Every row gives one point. A path goes straight from each point to the next, and from the last back to the first. The post is the endless flat space through its rows: a point in 2 columns, a line in 3, a plane in 4, and so on, so that a path can go around it. How many times does the path go around the post? Going back the other way cancels.

Post:
[[7.8,14.8,13.0],
[-13.9,3.3,-15.4]]
Path, 23 rows:
[[-6.1,14.3,21.3],
[0.1,38.8,-1.0],
[35.0,33.8,16.4],
[14.9,15.4,-7.7],
[-13.1,-7.0,-25.1],
[-14.6,-11.2,14.1],
[-39.3,5.2,-11.9],
[-22.2,28.6,-25.0],
[15.8,51.7,13.7],
[-15.8,-1.0,-40.2],
[-0.7,-2.8,-13.2],
[-0.5,-22.9,10.0],
[-11.5,-19.7,-6.1],
[-14.0,-19.9,41.3],
[-28.3,22.8,10.2],
[7.8,25.6,-1.3],
[9.5,42.7,9.9],
[-12.0,10.4,27.2],
[-37.7,15.1,7.8],
[14.9,54.5,-1.9],
[8.4,1.2,-49.6],
[16.4,-19.6,-12.9],
[-9.9,-1.8,13.5]]
Times around: 3

Post, 3 rows:
[[-8.2,15.9,-18.4,-12.4],
[-6.3,24.8,10.7,13.4],
[34.7,-13.5,-4.0,15.7]]
Path, 23 rows:
[[1.9,18.1,-13.8,-29.8],
[74.7,-18.4,-4.4,20.5],
[12.6,17.7,-32.8,-1.9],
[3.6,-15.9,-20.7,13.7],
[-4.8,4.8,15.6,18.4],
[-14.0,41.3,48.3,24.2],
[34.7,21.8,-3.2,-2.9],
[12.7,27.2,-32.2,-5.3],
[16.9,-11.5,-6.6,23.1],
[-25.0,20.8,6.8,6.5],
[23.3,-21.9,-37.2,-28.9],
[9.7,32.8,32.1,31.0],
[52.1,-15.2,-20.3,13.1],
[-31.0,27.1,-28.2,-15.0],
[17.2,-27.6,-30.4,9.4],
[-2.8,-16.8,10.0,24.3],
[9.8,6.3,13.7,14.1],
[25.3,-4.8,-32.5,-25.0],
[-10.3,20.9,27.0,4.3],
[-1.8,-6.4,-24.8,-13.7],
[9.9,3.2,14.7,20.1],
[3.4,8.4,8.7,4.2],
[-7.0,-1.2,-4.0,-9.9]]
Times around: 3

Post:
[[-39.0,-2.5,6.8,16.4,0.2,18.3,12.8,-6.2],
[28.3,-24.3,-1.3,-10.0,25.6,-7.1,8.2,-15.0],
[-13.8,-21.9,0.5,40.5,-24.6,14.4,10.0,0.2],
[-8.9,10.2,-18.6,7.0,-14.2,-40.6,-10.0,21.4],
[4.3,34.9,6.1,-31.2,21.8,-19.8,-14.3,13.2],
[-14.3,14.6,-1.7,-10.9,-31.3,0.4,4.7,5.2],
[-5.8,-38.8,-4.7,12.7,6.9,23.5,-3.5,-10.6]]
Path (25 x 8):
[[39.8,-16.2,36.1,-17.3,-2.5,7.4,-1.6,10.8],
[-28.6,25.3,29.5,5.8,-38.7,49.8,-3.1,-6.8],
[15.1,-13.9,-8.2,18.5,-0.2,2.2,2.8,-13.2],
[-0.3,37.7,6.3,-3.5,-12.4,-42.4,-10.3,-6.0],
[37.5,-6.2,18.1,4.1,-18.2,-19.0,13.5,9.7],
[-17.9,-4.6,10.8,-0.6,-33.1,41.5,53.4,6.9],
[15.3,-18.8,-12.6,-15.0,-59.0,26.4,68.1,-35.9],
[-10.3,35.2,7.9,2.4,-1.2,9.8,-26.3,13.3],
[5.1,14.1,-8.1,10.7,9.9,-19.8,15.4,32.1],
[-13.2,-3.1,20.7,-17.0,17.1,17.7,16.3,-0.1],
[-19.5,-20.1,21.4,-3.5,6.6,12.2,14.2,-20.4],
[-18.7,17.3,-5.5,-3.2,-16.6,3.6,-15.8,-18.5],
[-37.0,-16.3,-52.3,9.4,-28.7,-11.2,-6.5,-2.2],
[-47.2,1.7,-2.1,0.6,34.9,28.5,7.7,17.6],
[6.8,-13.7,-8.1,-5.4,48.0,-27.3,-38.7,19.2],
[-8.9,-4.2,4.0,6.8,15.2,-18.3,8.0,-16.8],
[-14.0,28.1,-11.9,15.7,-5.4,-43.4,2.3,12.2],
[2.4,30.6,-9.3,7.1,-37.1,-12.0,20.6,18.5],
[-37.5,22.6,25.4,-18.2,8.3,36.1,7.6,15.9],
[-13.3,-6.2,13.3,31.9,-4.5,-2.8,8.2,25.2],
[-20.1,-7.8,0.3,-31.1,13.1,28.6,23.4,-16.5],
[-20.7,-25.1,-11.9,16.2,1.4,10.4,38.8,-38.0],
[-21.4,-2.4,-31.5,11.7,6.1,-16.0,-37.9,7.6],
[-32.2,-8.6,-21.2,37.0,-3.0,11.1,26.4,-2.6],
[51.5,-14.5,28.8,-32.5,4.3,39.0,17.7,-10.9]]
Times around: 2

Post (10 x 11):
[[34.5,-19.7,-21.2,-10.0,-15.7,-17.5,-3.0,20.6,12.6,11.4,20.9],
[-8.9,9.3,0.9,-25.5,-17.1,10.9,-12.5,-27.0,16.7,18.1,14.7],
[8.7,-3.4,-5.0,16.8,19.7,12.0,0.5,6.7,-45.1,-5.4,-26.3],
[0.1,-18.5,30.4,7.8,6.8,-10.2,5.6,8.2,-2.2,-2.3,5.6],
[2.2,-23.3,1.2,24.5,24.6,23.1,-18.2,11.7,12.2,-4.1,6.7],
[7.3,-16.3,8.1,-12.8,16.7,-1.6,4.0,13.3,-10.1,-21.1,27.6],
[3.8,-8.7,-2.2,21.9,8.0,-7.6,25.9,8.7,33.1,5.9,17.8],
[25.4,14.1,-1.1,11.9,9.1,38.2,14.1,-1.1,27.5,15.0,-17.6],
[4.5,1.7,4.8,9.2,8.8,-14.7,17.5,10.7,-0.7,-6.6,-40.4],
[12.8,9.9,-26.8,11.4,-36.4,7.6,-25.8,42.4,2.5,0.1,13.8]]
Path (31 x 11):
[[-1.1,-15.0,16.1,21.2,37.8,-8.4,15.3,-12.2,10.2,18.7,5.6],
[37.9,-11.5,15.3,7.7,26.8,-13.9,-5.2,-17.1,6.7,20.6,3.3],
[12.2,3.1,-7.3,17.5,6.0,-4.2,7.9,-10.1,34.9,9.1,11.0],
[-23.9,-25.6,4.3,-2.6,30.9,5.7,-15.3,-48.8,-28.5,-19.3,9.1],
[-9.8,-7.2,-5.1,35.0,25.2,23.3,25.3,-9.3,-11.4,2.5,8.1],
[9.5,-48.2,-1.4,16.5,35.5,3.6,-0.7,17.6,-11.1,0.2,-15.7],
[5.4,24.9,10.4,-13.9,-27.3,8.4,-24.1,15.4,26.4,18.9,-22.9],
[40.8,-5.2,-23.3,-8.4,25.2,-20.1,5.9,13.1,53.6,2.4,-18.2],
[10.2,33.4,-30.3,-12.0,9.4,36.3,11.0,-16.2,34.1,-2.7,11.1],
[-18.9,2.0,9.2,3.0,13.1,42.4,-9.7,-4.5,-4.9,-28.0,25.7],
[-23.1,-7.1,-37.5,6.1,-19.5,-40.1,22.0,23.9,15.0,-16.6,-18.7],
[-34.3,-16.0,16.4,67.5,-1.5,18.9,2.7,49.3,2.7,-12.7,-20.0],
[8.6,-33.1,11.8,17.5,23.3,-18.9,12.6,54.1,-5.8,-7.5,2.9],
[18.8,14.6,5.3,-4.9,-13.9,-8.1,16.6,2.9,26.9,21.5,7.7],
[-2.8,28.4,-13.6,-32.2,7.9,30.5,-6.2,14.0,20.7,-45.9,47.0],
[-56.3,16.7,17.6,-3.1,-9.3,49.8,-47.5,-21.9,41.5,-22.9,24.2],
[6.2,-12.2,33.3,-19.9,-40.9,26.3,-19.4,-2.3,-30.8,11.6,0.2],
[7.2,-15.9,6.8,-6.1,9.9,-3.1,20.9,19.7,-9.1,-9.4,-7.2],
[-25.6,-27.1,36.7,0.9,31.9,6.6,6.0,-20.1,69.7,21.2,55.7],
[14.0,-11.9,3.9,77.2,63.2,52.4,22.3,12.8,25.1,16.5,14.7],
[-11.6,-20.1,20.5,4.6,12.5,-9.2,14.3,37.5,15.4,-11.2,20.3],
[7.8,-32.1,15.8,39.1,17.7,23.4,15.3,15.1,15.6,9.6,36.5],
[-0.2,-22.6,-6.0,9.6,15.1,34.8,-17.4,-30.4,13.3,2.1,2.3],
[-15.6,-0.9,15.1,-8.5,8.3,-1.4,-16.3,-7.7,-12.2,-17.2,-2.5],
[20.0,-33.4,-23.8,14.4,37.3,-1.2,11.7,-11.5,7.4,-16.3,-8.4],
[31.1,-7.1,-12.6,-23.5,-27.9,27.8,28.4,-1.4,14.6,19.8,29.6],
[32.2,-34.7,6.8,13.7,-5.5,27.9,-6.0,45.5,-18.7,22.8,4.0],
[-4.7,-5.4,-46.0,22.8,-1.6,6.7,5.8,1.7,26.5,9.7,-35.5],
[8.2,-12.6,6.2,7.4,2.6,-10.9,39.3,17.0,40.4,-20.4,16.1],
[31.9,-17.7,-16.1,-27.4,-1.1,12.4,-2.3,-1.8,-17.3,9.6,10.2],
[-10.7,-31.2,4.5,-4.7,12.6,-28.4,30.4,-3.9,0.3,11.2,48.6]]
Times around: 3

Post, 13 rows:
[[-0.4,9.4,12.2,6.7,-26.9,-9.7,-6.2,-15.5,2.1,-7.9,-3.2,-12.4,2.3,-35.3],
[7.8,48.0,-2.3,-16.7,-20.4,10.8,-0.2,-10.9,-17.7,-13.0,-42.6,0.6,-0.6,30.3],
[-0.2,36.4,21.0,-8.7,10.2,1.7,36.9,25.3,-28.5,-0.9,-18.0,5.8,19.7,33.7],
[31.8,37.8,7.5,-37.4,4.5,20.8,6.5,3.2,7.3,-13.7,-18.6,-15.3,3.9,47.5],
[-14.8,-14.8,-9.0,18.5,19.6,1.5,15.3,5.5,22.6,13.2,12.7,18.2,-25.7,-1.4],
[-12.9,0.0,-23.3,5.3,-2.7,7.1,-3.5,11.5,6.4,-11.9,25.8,21.9,3.3,-37.8],
[10.3,42.0,8.8,-0.9,-11.2,4.3,10.1,-8.0,-13.8,-7.1,4.6,-14.8,1.0,37.9],
[-20.8,-23.4,-30.8,37.5,3.0,-7.8,-3.4,-9.8,19.4,1.2,11.0,-14.2,22.8,-30.2],
[-10.9,-2.1,-19.4,-8.5,46.4,-40.2,3.4,14.1,0.7,6.5,25.5,41.6,-8.3,-16.9],
[-17.7,-21.6,-1.1,12.4,-28.1,4.8,-47.9,-9.2,5.3,1.3,8.0,-11.0,1.1,-24.2],
[-9.6,20.7,3.2,-38.0,-25.9,18.6,2.8,-37.4,-18.0,-5.8,-22.4,-24.6,7.2,23.7],
[38.7,11.7,-0.1,-12.9,-27.4,-1.6,19.2,-1.7,-6.7,9.7,-7.8,1.7,15.7,37.8],
[-4.2,1.8,-11.0,0.5,-18.4,-0.1,-8.5,4.4,-20.7,-6.7,-11.4,-33.7,-14.1,-11.6]]
Path, 24 rows:
[[-36.8,18.0,-27.2,-2.5,-29.2,8.9,-20.7,-35.7,-0.1,-14.7,-28.4,25.3,-3.4,-13.4],
[-44.0,15.9,-21.7,5.2,-11.1,8.2,-20.4,-19.6,-33.1,18.8,-34.3,2.5,7.6,47.6],
[6.3,5.6,-31.7,18.5,4.8,0.7,14.3,-23.7,1.7,6.6,-28.9,-2.9,24.7,-10.8],
[35.9,-7.0,-15.3,-18.7,-36.0,-35.8,31.8,-9.5,-44.3,7.3,-31.3,11.0,-11.3,17.3],
[-20.7,5.5,3.3,-24.7,1.2,-4.0,-3.5,-15.7,3.2,-28.0,-10.2,1.8,18.5,-8.7],
[-21.1,33.7,-1.8,-9.8,9.1,-16.0,22.8,30.9,-18.1,2.8,-29.6,23.6,-23.9,-2.1],
[-43.7,-11.0,-7.0,39.2,-15.8,-18.7,44.9,-37.8,3.2,14.9,-0.7,-19.0,25.9,-13.3],
[-19.6,46.4,-0.9,-48.9,-1.5,-24.6,17.1,-11.2,-47.2,11.7,-19.7,4.4,-0.1,-8.7],
[23.8,37.4,13.1,13.2,-38.6,-2.1,-0.4,41.9,-49.7,-4.6,-11.4,10.8,-13.0,-14.8],
[-46.2,20.8,2.0,-6.7,28.0,32.6,-26.1,-5.4,-20.6,-39.3,-52.4,-45.7,-14.2,32.6],
[-18.2,-1.6,-0.9,0.8,1.3,11.0,-20.6,-4.2,1.2,8.2,-4.4,43.3,-2.5,-9.8],
[15.9,33.1,-11.3,21.1,22.1,-16.7,-27.7,29.6,6.1,-13.6,11.2,13.4,-11.1,-72.3],
[13.1,7.9,36.1,-4.0,30.8,20.2,-34.1,20.7,21.2,-22.2,33.0,1.7,-15.0,-3.3],
[21.3,12.1,-44.5,-7.5,-19.3,-3.9,21.5,14.0,-11.3,-35.3,22.8,6.6,32.6,-12.4],
[-29.3,5.1,-18.4,1.0,-1.8,-21.2,35.6,13.5,-32.5,31.1,-7.8,18.7,65.0,27.5],
[-24.0,18.8,-19.2,8.6,-9.3,-9.5,-9.0,4.1,-20.8,-0.5,-5.1,-1.8,7.4,-2.0],
[-13.8,-4.6,-5.1,40.2,-37.2,-26.4,4.2,17.9,-13.2,-3.5,2.1,10.5,-7.1,-48.9],
[14.3,18.5,-13.5,4.0,11.7,-0.6,-17.4,45.2,14.3,-2.9,-14.6,0.7,3.1,0.0],
[-32.2,39.6,25.6,-13.4,-8.5,24.1,-17.1,-8.7,-19.7,-8.1,-16.8,2.9,2.6,-7.5],
[34.1,-3.6,-4.5,-25.0,-0.4,2.5,10.5,35.5,-24.0,-12.7,3.4,30.1,-0.3,-16.1],
[8.9,24.5,-46.4,-14.8,36.2,-24.2,-43.1,7.0,21.4,-27.8,1.8,45.3,-3.4,-4.2],
[-46.0,-12.8,18.0,-28.0,-31.3,8.9,-27.0,-29.0,-18.8,17.9,2.2,-8.7,13.0,15.8],
[0.5,11.8,-24.5,-40.3,39.3,-5.2,-19.9,10.6,1.3,-0.1,13.9,7.8,-39.3,11.7],
[9.9,31.1,-17.8,-26.9,-21.1,7.1,-10.6,8.3,14.7,-5.2,3.5,31.6,-0.8,-19.6]]
Times around: 3

Post:
[[-8.0,-18.3,-0.4,-6.3,15.4,9.4,-15.0,-6.5,-3.2,-25.6,-9.4,2.6,-9.8,-5.5,15.1,-14.2,-3.9,1.0],
[-13.4,21.1,20.8,14.1,4.7,-10.1,-14.6,-12.1,19.8,-16.2,-7.0,1.7,-35.3,1.0,-5.8,-1.5,0.4,-24.9],
[10.4,3.1,-6.7,-7.6,-29.7,-9.6,7.5,0.3,25.6,-7.9,3.0,1.1,-0.4,18.3,-29.4,17.6,-11.4,-6.2],
[-20.6,22.4,-4.2,18.1,-17.8,-27.6,6.7,-8.0,18.6,-4.7,14.8,3.9,-19.1,17.1,-16.6,-20.1,1.6,0.5],
[35.5,-0.2,-5.4,2.8,-20.2,-14.5,13.6,30.9,45.5,8.6,-8.2,-2.2,9.4,33.2,-5.3,-8.7,8.2,8.7],
[2.2,16.1,-2.3,16.6,-11.4,14.8,2.0,9.3,5.4,-26.3,-19.8,36.3,-40.9,16.6,-21.8,-7.9,16.0,9.8],
[-1.3,-7.6,8.9,-25.8,-16.4,4.3,16.8,-12.0,3.1,37.8,-36.4,-6.7,4.2,3.0,23.8,-9.1,29.1,7.7],
[-0.2,-38.8,-19.4,14.9,6.3,-9.0,-32.1,-21.1,-13.5,3.5,-19.0,26.2,-1.4,27.3,-25.2,8.0,-35.1,-1.2],
[-4.1,25.7,8.6,8.8,-8.1,11.4,-41.1,-6.9,-4.9,-11.3,8.4,2.3,-11.3,19.3,-2.3,11.1,8.1,-28.4],
[41.8,-7.1,-6.8,-19.0,-16.6,-7.6,-11.6,23.3,33.1,12.1,-32.3,-2.8,32.1,-7.2,-7.5,-34.4,31.7,-28.7],
[-24.5,-15.2,26.9,12.0,-24.5,11.2,-24.5,6.2,1.6,2.7,6.1,-25.1,-16.7,8.6,8.5,9.9,-1.2,-20.5],
[-29.5,-32.3,-9.0,17.3,-54.4,3.8,14.7,2.5,-13.8,36.5,-22.6,-36.6,-10.7,18.2,59.1,4.7,0.7,-19.0],
[-6.0,9.9,-1.1,5.9,32.3,9.1,-9.0,7.7,-0.6,-9.6,-5.9,20.9,-8.2,-13.8,-13.1,5.9,8.3,-31.3],
[18.5,-35.4,-4.1,-2.8,10.7,28.1,16.3,-22.9,-21.6,5.2,-25.7,-16.8,-0.5,-9.4,-1.6,-1.1,14.9,3.3],
[16.5,-13.4,-27.4,-5.5,-14.1,-8.0,-14.2,20.0,13.0,16.5,2.5,6.4,-20.7,0.3,-10.3,-10.2,-2.6,-13.0],
[12.6,-18.7,8.9,6.9,-20.0,-14.0,22.9,-6.8,28.2,0.9,24.4,21.5,-12.8,26.1,2.9,13.2,21.9,-3.9],
[4.6,-20.1,-23.9,-8.2,17.4,3.9,-33.2,6.3,28.1,9.8,-35.0,19.7,5.2,14.9,2.3,7.8,41.1,-8.9]]
Path:
[[33.5,-50.6,-29.7,-26.3,-7.6,14.8,6.6,8.0,17.9,0.3,7.1,-8.8,49.8,20.1,34.9,-1.9,1.7,33.9],
[15.6,-2.4,-7.3,16.7,-58.1,-40.3,18.9,6.2,33.7,19.0,-23.9,-6.1,-11.7,-4.1,-33.5,1.3,-43.4,-27.3],
[33.1,27.2,-3.6,50.6,31.9,-43.8,-5.6,11.5,54.2,-27.9,20.5,-20.9,-23.6,26.4,-38.6,0.4,30.0,-18.0],
[-16.3,22.1,31.9,14.6,-6.9,29.5,9.8,-19.4,-30.1,0.5,-25.6,2.1,-22.3,39.2,34.4,41.2,1.6,-22.8],
[-12.8,2.3,-14.8,-1.9,0.3,-33.5,28.5,3.9,50.4,27.7,-11.6,11.3,-19.3,13.4,-13.3,-34.9,25.4,11.9],
[-9.0,4.5,-23.1,22.8,15.1,-4.0,-25.0,5.8,30.0,4.8,-23.7,57.7,-4.6,38.1,-13.5,-1.8,34.3,-1.3],
[26.5,-9.8,-27.1,15.1,-18.9,-15.2,0.7,12.0,40.6,-27.3,-6.7,-21.9,28.7,19.8,0.6,-16.2,1.4,-2.7],
[52.3,-38.3,-18.7,-4.4,-20.8,4.0,-64.4,-8.2,-33.7,12.8,-5.7,11.8,6.9,16.6,-12.9,9.1,-8.9,-26.4],
[12.7,-12.1,-17.4,-1.3,-28.2,-31.7,-1.4,-23.7,21.4,22.0,-29.0,5.8,28.6,54.0,-2.3,-16.1,72.7,-1.3],
[-4.8,-30.6,-16.1,-9.2,18.4,-18.2,8.7,30.6,35.6,13.8,-2.1,-15.0,-13.0,6.3,-10.1,17.4,-25.5,-41.6],
[-17.7,-2.9,-4.7,-23.6,-13.8,13.2,28.4,14.8,42.8,20.8,-3.8,-16.6,-18.5,9.7,-4.0,35.7,-1.3,-4.1],
[-31.3,-5.6,-8.2,11.6,-6.2,7.0,-11.4,3.5,15.4,3.6,-21.3,21.1,-12.4,26.2,-9.5,18.8,-35.9,36.0],
[21.3,-4.7,0.5,11.3,-3.6,-14.0,-26.1,-19.6,12.5,9.7,-2.6,29.3,-30.0,-1.0,-14.6,-21.6,40.4,2.3],
[-20.2,-33.7,-26.8,16.6,-17.3,-32.0,15.5,29.8,49.0,-0.4,-38.1,-18.7,15.4,21.4,11.6,12.7,-9.6,-12.3],
[3.7,-50.1,-18.1,-13.1,14.4,-9.3,6.0,-9.8,14.3,7.9,-15.4,-18.0,-16.1,4.1,-0.6,-7.2,0.5,-14.9],
[16.1,12.8,-30.7,-12.0,9.1,24.7,10.4,21.9,1.4,0.0,3.9,10.4,-13.8,38.5,-15.7,5.7,-2.1,11.1],
[21.5,3.2,32.5,26.8,36.7,32.2,-19.2,30.3,32.8,-4.1,-10.1,-2.8,-8.4,19.1,-5.3,-1.9,7.1,-35.4],
[-21.2,-9.1,-7.3,14.1,-16.8,0.5,-10.3,-22.2,2.8,-7.2,1.7,-3.8,-15.5,-7.9,-2.2,-24.1,30.3,-11.5],
[24.1,1.6,-23.2,27.6,31.5,7.8,-21.5,10.4,-0.4,-37.9,6.1,-0.4,-35.0,-1.9,-0.9,-9.0,-15.2,10.4],
[-14.0,-12.4,17.8,-1.0,27.9,-6.5,-36.7,-19.3,0.3,14.9,-6.4,-0.2,-51.5,-1.1,11.5,16.2,21.8,-16.2],
[5.3,-26.6,-73.7,9.3,-4.3,8.9,-40.4,3.2,-1.3,-0.2,-52.6,35.9,-9.0,53.5,20.2,-19.2,50.4,11.8],
[-28.8,-0.4,3.0,23.5,-11.4,-19.6,-37.3,-19.2,21.7,19.0,4.2,-14.5,-26.3,35.5,-5.9,8.3,-1.1,-18.9],
[-6.3,-13.8,-17.2,3.3,-90.0,-13.3,23.9,13.2,20.2,16.6,1.4,-23.8,15.3,12.8,0.8,3.8,-66.1,-17.7],
[-6.4,-17.1,-30.4,14.9,-34.8,-17.7,-5.2,22.7,-1.6,26.1,5.1,24.6,-20.8,-4.5,0.2,-19.7,4.1,-16.3],
[10.1,5.7,4.7,16.6,-5.1,-21.4,-5.6,1.5,1.9,-25.1,-16.3,20.0,-48.4,-16.0,4.0,-29.3,30.1,-14.3],
[-2.4,-23.0,-28.7,-28.7,5.5,8.1,-29.8,6.2,-10.1,-15.5,-7.5,16.7,1.6,6.1,-9.7,18.9,2.1,-29.5],
[38.3,-16.3,-11.3,7.2,-59.6,-10.7,2.2,9.0,20.8,23.3,-24.8,-16.9,28.8,50.2,-21.3,-22.4,-14.6,-35.1],
[1.9,-2.7,-16.0,1.0,58.9,33.4,-43.5,-2.2,29.0,-13.5,26.4,38.9,-19.2,24.3,22.5,-4.5,77.5,18.9]]
Times around: 5
